Each row is a point. To make a cloud, some directions were put in groups of two or more. Within a group, all points are equally far from the middle, so they leave a hole (a ring in 2 directions, a hollow ball in 3). The other directions are filled evenly. Then the cloud was stretched, turned, moved and blurred a little. How many holes are there, and how many directions does each take, smallest first?

Cloud (13 x 2):
[[-19  29]
 [-18 -35]
 [-44 -20]
 [-40 -30]
 [ 29  40]
 [-18 -35]
 [-35  12]
 [ -4  37]
 [-16 -34]
 [ 16 -19]
 [-45 -13]
 [  4  41]
 [ 11 -23]]
Holes: 1 (2)

Cloud (14 x 2):
[[-18 -38]
 [ 38  -7]
 [-11 -40]
 [ 20 -32]
 [-26  25]
 [-29  23]
 [ 39   0]
 [ -6  35]
 [-29 -32]
 [-39 -19]
 [-14 -39]
 [-38 -22]
 [ 39  -4]
 [ 39  -2]]
Holes: 1 (2)

Cloud (15 x 2):
[[  4  -7]
 [-44  -3]
 [-18 -54]
 [-43   9]
 [-47  19]
 [  6  -8]
 [ 34 -20]
 [ -2   6]
 [ 10 -49]
 [ -8 -29]
 [-51  23]
 [  0 -60]
 [ 12  15]
 [ 18 -40]
 [  5  -2]]
Holes: 0

Cloud (22 x 3):
[[ -4 -53  51]
 [ 33 -30  23]
 [ 38   3 -28]
 [-32   1 -27]
 [-23  21 -21]
 [ 28 -24  42]
 [ 18  20 -12]
 [ -8 -50 -27]
 [ 33 -32  23]
 [ 32 -30  26]
 [-31 -28 -15]
 [ 27  -2  29]
 [ 29 -44  20]
 [ -4 -54  -1]
 [ 27 -11  39]
 [ -2 -55  -4]
 [ -1  26 -29]
 [ 23  16 -15]
 [-14  29  12]
 [-31 -27 -14]
 [ 27   2  21]
 [-23 -49  43]]
Holes: 1 (2)

Cloud (19 x 3):
[[ 10 -30 -29]
 [ 37  11  -8]
 [-48 -16  -2]
 [-30  25  38]
 [-26 -18 -32]
 [ 29 -28  35]
 [ -1  19  50]
 [ -5   2 -40]
 [ 11  -5  54]
 [  2  22 -32]
 [ 16   6  51]
 [ 41 -16  22]
 [-28 -39  -7]
 [ 11  38  26]
 [-17 -29 -29]
 [  8 -41  35]
 [-35  17  40]
 [ 21  35  22]
 [-14 -41 -18]]
Holes: 1 (3)

Cloud (28 x 4):
[[-37 -48  12 -38]
 [-13  42 -10  -1]
 [ 34  -6  24  42]
 [-32  32 -18 -14]
 [  1  51 -17  17]
 [ 63 -13 -22 -38]
 [ 30  49   6 -20]
 [ 11   4  19 -56]
 [ 20  18  63  -6]
 [ -3 -23  26  -2]
 [ 48  31   2   0]
 [ -4  19  49  15]
 [  7   1  -1   5]
 [ 27  -4  35  54]
 [ 42  -9  12  -3]
 [ 33   4  17  28]
 [ 22  34 -32  24]
 [ -6  47 -10 -17]
 [ -6  16 -20 -37]
 [ 42  -4   8 -36]
 [-27  29   2  -3]
 [ -5   0 -12  51]
 [  3  66  14 -26]
 [  8 -51  27 -34]
 [ 12  26  54  -5]
 [-27 -53  12 -16]
 [-20 -26 -41  -8]
 [ 44   3  17  -7]]
Holes: 0

Cloud (29 x 4):
[[  1  57   8  45]
 [ 11  31 -11  65]
 [-14  21  48  19]
 [  6  43  -7  60]
 [ 40 -16 -17   6]
 [-40  36 -22  22]
 [ -5  36  40   9]
 [-13 -13 -37  24]
 [-34   6   2 -43]
 [ -7  -4  11 -39]
 [ -6 -13  24  38]
 [-25  28 -13 -33]
 [ 37 -10  11  27]
 [ 16  54  -1  40]
 [ 25  -6  13  47]
 [  1  25  40   0]
 [  0  39  33   1]
 [ 11  -3  25 -19]
 [  8 -33 -15 -24]
 [-57  19   3 -20]
 [-22  54  27  34]
 [-51  36 -11   8]
 [  7 -14 -50  -1]
 [ -9  -4  11 -40]
 [  8  57   9  33]
 [ -3 -31 -36  -6]
 [-15 -32 -26   1]
 [  9   6  41   8]
 [ -6  32 -16  59]]
Holes: 2 (2, 2)

Cloud (48 x 6):
[[ 19 -12 -23   6 -19  15]
 [ 22 -32  18  43   7  11]
 [-39 -29 -22  -7 -20  24]
 [ 13  28 -14  68 -24 -18]
 [ 37 -26 -16  13 -11 -37]
 [-26  -2  10  28  27 -36]
 [-10 -43  11  13 -25  15]
 [ 17   2 -18  59   6 -11]
 [-48  32 -40  43  -1  -5]
 [ 28 -41  17 -20  35  21]
 [-34  -1  -2   0  37  26]
 [ 25  28  28  38  30  12]
 [-40 -24   2   8 -37   8]
 [-60  23  -7  42   4 -17]
 [ 47  -1  17  13 -46 -17]
 [ -3  45  -1 -16  16  -3]
 [  3 -56   1 -13  -3   2]
 [-39 -29  10 -25  -2 -39]
 [-44  13  -1  36  -8 -31]
 [-41  11 -40  15 -12  16]
 [ 42 -17  11  -4  -9   1]
 [-49 -20   6 -20 -12 -30]
 [ 62   6 -25  34  49  33]
 [ 29 -12 -10 -10  34 -28]
 [ 30  26 -31  18  49  -9]
 [ -6 -28 -30 -40  61   1]
 [ 55 -43 -10  32 -40 -13]
 [-61 -27  28  -6 -34 -23]
 [  8 -10 -33  42  22   9]
 [ 40  31   7  -4  -4  15]
 [ 15 -42  29   9 -65  -7]
 [-31  -1   9  25   9 -22]
 [-76   0   2  50 -26 -25]
 [ 39   8  61 -10  -1 -12]
 [-37  33 -32  43   0  -8]
 [ -3 -28  20  47 -18   2]
 [-39   9 -23  38 -30  31]
 [ 25 -62  -5  33  -6   8]
 [  8 -18 -11  28 -45   7]
 [-10   3 -51  28  -8 -43]
 [ -7  43 -15  22  20  35]
 [-13 -18  -5  52  -2  18]
 [-19   4 -36   2  42  -2]
 [ 26  -5 -26 -25   9 -37]
 [-67  46  24  47  10 -14]
 [ 57 -50  10   0 -11 -31]
 [-53   9 -23  10 -33 -11]
 [-17 -22 -22  -2  39   4]]
Holes: 0

Cloud (56 x 6):
[[ 38  22 -54  30  19  16]
 [  3 -44 -20 -37  46  38]
 [ 33 -16 -37 -15  70  10]
 [-12 -37 -17  -2 -22  36]
 [  9 -43 -21 -47  22  39]
 [-13  42 -33  -7  11  39]
 [ 37 -17  -6 -10  55 -16]
 [-20   4  -1 -24   8  58]
 [ 21 -23 -37 -25  61  41]
 [ -6 -14 -31 -10   7 -34]
 [ 33  14   5  37  12 -26]
 [-38  -7   0  37  -1  10]
 [ -1  25 -41  25  17  43]
 [ -7  11  13 -38 -41   1]
 [ -2 -16  -8  -2  77   4]
 [ 46  -5  -5   5  -9 -13]
 [-47  21  11 -17 -28  14]
 [-18 -54 -10 -13  36 -21]
 [-40 -28  46 -17 -19   8]
 [ 38 -45  34   0 -11  27]
 [-17 -25   1  21 -48  22]
 [ -5  -8  -6 -33 -28  63]
 [ 36  -9 -21 -43  43  24]
 [ -4  42  -5  38  20  -9]
 [ 32  29  -5   2 -35  30]
 [-37  -5  31 -16 -15  31]
 [ -4  -6  46  15 -44 -14]
 [ -9  39   1 -24 -27  31]
 [-27  -8   2 -11 -26  54]
 [ 30  -1 -18  18  -6 -34]
 [ 19 -10 -38 -43  19  15]
 [ -7  50 -18   7 -24 -11]
 [-17  12  17 -23 -13  50]
 [ 21   9 -42  21 -28  15]
 [ -2  28 -39 -30  13  47]
 [  6  -7 -38 -49  34   8]
 [ 24 -14  11  36 -56  25]
 [ -5 -18  34  -8  33  16]
 [ 10 -33 -19  -9  78 -12]
 [ 27 -24  18  19  36  29]
 [ 12  15 -17 -30  61 -11]
 [-40   5   7  43  13 -41]
 [  8  -8  -4   0 -15 -46]
 [-49   9   1  21  35 -39]
 [-20 -15 -45  13  46  -7]
 [  8 -35  27  29  25 -41]
 [ 26  37  -7 -13   8  -2]
 [ 17 -20  14  26  44 -41]
 [  9 -65  -7  17  31   5]
 [ 10 -43 -28  -1  61  28]
 [  6 -15 -16  -1  11 -51]
 [ 53  19 -12  14  -9  24]
 [ 20   0 -54  39  12  16]
 [ 35 -20  36   9 -18  23]
 [-43  16  -7 -29  30  19]
 [ 44 -26  -5  55   9  16]]
Holes: 1 (6)

Cloud (78 x 8):
[[  8 -26  28 -67 -30  -2   0  11]
 [-62  -2   9 -20 -35  18 -21 -47]
 [-43  -7 -16 -18  -6  75   2  -9]
 [-44 -15   3 -15  -8  34   0 -36]
 [-26 -11 -30   1 -44  22 -15  42]
 [ 26  28 -31  60  -9  21 -29  -4]
 [-23  -5 -22  -5 -45  47   8  18]
 [-21  12 -38 -10 -10 -20 -41   7]
 [-14 -11 -18  13  14 -19 -38 -26]
 [-55  -1  28   3 -13 -52 -53   5]
 [ -1  -6  24  -7  -8 -72   9  -9]
 [ -6  19   0  54 -24   2 -22 -44]
 [ -8   3  14  22   2 -11 -66 -33]
 [-21 -37  59  17 -25  12 -45 -32]
 [-17 -20 -25  50  39 -11 -15  25]
 [  0   1  -1  -9 -12 -36 -15 -35]
 [-53   4 -39  42  16  10 -13 -16]
 [-32  30  -6 -16  24  27   5 -27]
 [ 26   5  -2  51  24 -28 -25  33]
 [ 41  -4  10 -11  20   2 -39  13]
 [ 11  20 -52  45  19  26 -33 -11]
 [-12  18  19 -50 -18  12 -14  34]
 [ 18 -10  32  -2 -15   6   3 -28]
 [ -2  -1 -38  59  -7 -55 -31  -5]
 [ 20   0  29  39   0 -17 -24  46]
 [ 18 -24  -9  28 -17 -50  35  22]
 [-12  27  11  40  11  35 -15  34]
 [-15  -1  34   7 -14  21 -47  33]
 [-14  29 -10 -26 -16   9  49 -30]
 [ -1  -7  25 -12  37 -10 -44 -14]
 [-32   6 -15   8  63 -19  11  -7]
 [-43  -3  55  18 -74  -7 -32 -31]
 [-26 -30 -21  25   0  39 -21  -8]
 [ 36  -4   0  20 -21   7  -6  41]
 [-56 -13   4  41  -7 -44 -61  26]
 [  8 -32  34  35 -23  10 -24  -8]
 [  6   8 -21  25 -49   5 -52  35]
 [ 27  -8  17  32   8  41   2 -16]
 [ -3 -18   5  18  -6   0 -19 -91]
 [ 26  -6 -25 -55  -5  38  39 -27]
 [-18 -22   4 -17  18  21 -57  33]
 [ -8 -11  -3  10  11  43 -17 -24]
 [-49  13  10  12 -57   5  28 -26]
 [  9  -2 -22 -42   3 -40 -25   9]
 [ -9  12  13   8 -45  44 -31 -45]
 [ 57  19 -16   6  -8 -13  -4  43]
 [  3 -30 -12  -9 -41  -6 -35  33]
 [-36   4 -19  10  -4  -7  -4  47]
 [-31  31 -20 -69  -5  24 -10  -3]
 [ 15 -16  -9  49  10 -31 -34   2]
 [-32  -9 -33 -16  32 -28 -19 -52]
 [ 11   8 -30  -1  16  22 -29 -43]
 [-53 -12 -33 -17  25  24 -43  26]
 [-17  11 -28  21 -74  31  14   5]
 [ -3  -3  -4  32 -23  23 -80  21]
 [ 30   2 -31  11 -65  24  -8  19]
 [-19  -8 -42 -30 -10 -56 -31   4]
 [  6 -11 -23  21 -26  24 -17 -11]
 [  3 -32  24  45 -29  34 -18   6]
 [-35 -19 -18  31 -29 -64 -14  43]
 [-30  -3  50  53 -57  43  -6 -48]
 [-21 -21  -9 -30 -20 -21   6  42]
 [  8 -23 -40   7  22  71   9  -3]
 [ 33 -27 -38  10 -23 -42  20  16]
 [ 25  12   1  32   1   7 -15 -29]
 [-36 -34 -30 -14 -36  29 -31 -21]
 [  5  -9   6  40 -73 -39 -56  42]
 [-24 -13 -12  12   8  -4 -56 -39]
 [-14  19 -23  -9  53 -17   0  -4]
 [-35   4   4 -26  14  77 -22 -25]
 [ -4 -10 -30  17  33  -4  -1  18]
 [-11   3 -24   9  57  -6 -18 -12]
 [ 21   0 -42  35  -9  15 -35 -29]
 [ 21  -3 -50  15  -2   2   2 -16]
 [-30  21 -43 -29  -3 -13 -21 -35]
 [-15 -22  -1  -7  35   1 -47  27]
 [ -6  -5 -33 -23  -9  32   8 -33]
 [-54  -1 -10   0  -2  24 -25 -69]]
Holes: 0

Cloud (84 x 8):
[[  7 -13  23  -8 -11 -18  35 -58]
 [-15  18  30 -21 -22  15  47   7]
 [  7  29 -15 -40  35 -43  -1 -30]
 [-25  -5  11  -2 -31  42 -27  -1]
 [ -8 -15 -14  34  20  24 -16  35]
 [  3  13 -35  -3 -48 -29 -21 -36]
 [-40  10  14  10  -5   6  17  26]
 [-29 -34 -41  -9 -42 -44 -16  -1]
 [ 28 -15 -68   4 -38  -2   1 -19]
 [ 58 -27  26  19  10 -23  -3 -22]
 [-25  15 -70  10 -23 -30  16  29]
 [ 30  -6 -37  -1 -16  18 -11  39]
 [ -1   6  21 -35  -9  14  27 -47]
 [-55 -23   9   6 -49  32   5  -7]
 [  4 -17 -44 -11  17  50  10 -16]
 [-15 -51 -16  -5 -10 -55 -16 -20]
 [-12   9 -34  17  11 -43  31  29]
 [ 53  -8   2   3  53  -9   5 -32]
 [ 15   1 -15 -27  22  49  32  -3]
 [  3  55 -17  23 -22 -34  19 -16]
 [ 15  33  10  43 -17  69  20  -2]
 [-48 -12 -32 -37 -21  10 -17 -28]
 [ 45 -19 -46  26  33 -24 -27  11]
 [-29  11 -76  23 -17 -15  31  26]
 [-26 -23 -24 -21 -22 -41 -16  20]
 [  6 -32  34 -22  12 -43 -26  25]
 [-11 -43 -31   0 -26  46  13  -9]
 [ 21  -3 -44  11  -6  50  -1  22]
 [  9  46 -10  14 -32 -43  22 -17]
 [ 47 -44 -21 -25  25 -48 -33  21]
 [-39 -24 -18 -28 -16   1 -28   7]
 [ -7  59 -16  -7  37  16  15 -19]
 [ -3   7  54 -23 -22   7  39 -18]
 [ 53 -24  12   4  37   5  20  43]
 [ 24 -25 -29  36  57 -19  -3  -4]
 [-14  -4   5  31  32 -16 -10 -40]
 [ 49   1   1  44  20  -3 -16 -20]
 [  3 -10  50  15  31  21  10 -42]
 [-23  19  11  37  -3  59  24  12]
 [-14  28  51 -10 -32   5   3 -15]
 [-29 -21 -45 -46  43 -18 -28 -32]
 [ -3   6 -50 -33  15  13  38  19]
 [ 17 -30   2 -11  -6 -48  24 -46]
 [ -4  -7 -49 -21  29  27  36  15]
 [ -3  17 -93  26 -10 -17  38   3]
 [-33  27 -41  -7   2  24 -25  20]
 [ 39 -35   3 -18  11 -63 -22  16]
 [ -2  -3  53  26 -48   0  -7 -32]
 [ 24  -9   0 -41  10  16  26  26]
 [-35  11  48  19 -13  34  -7 -15]
 [ 49  25  14   2 -39  34  36 -17]
 [ 24 -11  43  43  19   4 -36  26]
 [-16   9 -67 -40  31 -45  11   4]
 [-25 -23  14   1 -12  63  26 -25]
 [ 57  36 -16  20  17 -20 -32  -3]
 [  5 -14 -47 -36   7  26  35  -9]
 [  1  17 -76  47 -14 -12  15 -14]
 [ 22 -24 -40 -23  12 -12  37  28]
 [  5  -3  32  16  48  -8  27 -31]
 [  1 -39 -60   8  39   2   3   3]
 [ 28 -33 -27 -10 -22 -26  45  26]
 [ 43   2  44  11 -32 -25  23  19]
 [-21  -5 -45 -34   8 -70  -9 -11]
 [ 29 -30  58   3 -10  36 -17   4]
 [-33 -39  32  -6  11  -1 -22   9]
 [ 17  37 -11   6 -12  21  62 -33]
 [ 12  51  -2  24  -3  60  20  15]
 [ 34 -12   9  57  17   2  28  12]
 [-32  13  24  26  -6  58  10 -30]
 [ 27  26 -15  24   2 -25  58 -20]
 [ 40  -2  30 -11  12  18  35  33]
 [ 25   9 -41  10 -15  38  11  38]
 [ -1 -33 -25  46 -17  25  30  20]
 [ 17 -46  39  25  -9  29  -7  10]
 [ 23 -30  49  42  -1  24 -14   9]
 [  1   3 -28 -56  31 -42 -19 -32]
 [ 46 -23 -33 -23  14 -30 -26  40]
 [ 54  20  11  39   6  25  20 -21]
 [  3  -9  33 -12  44 -16  -6 -50]
 [ 10   6 -51 -45 -34  -8  12   8]
 [ 17  16  35 -18 -21  -9 -21 -36]
 [-21 -34 -11  31 -46  20  -3  16]
 [  9  -8   0  37 -18  23 -11  39]
 [-30 -39  44 -11  15  -9  10   0]]
Holes: 2 (3, 4)
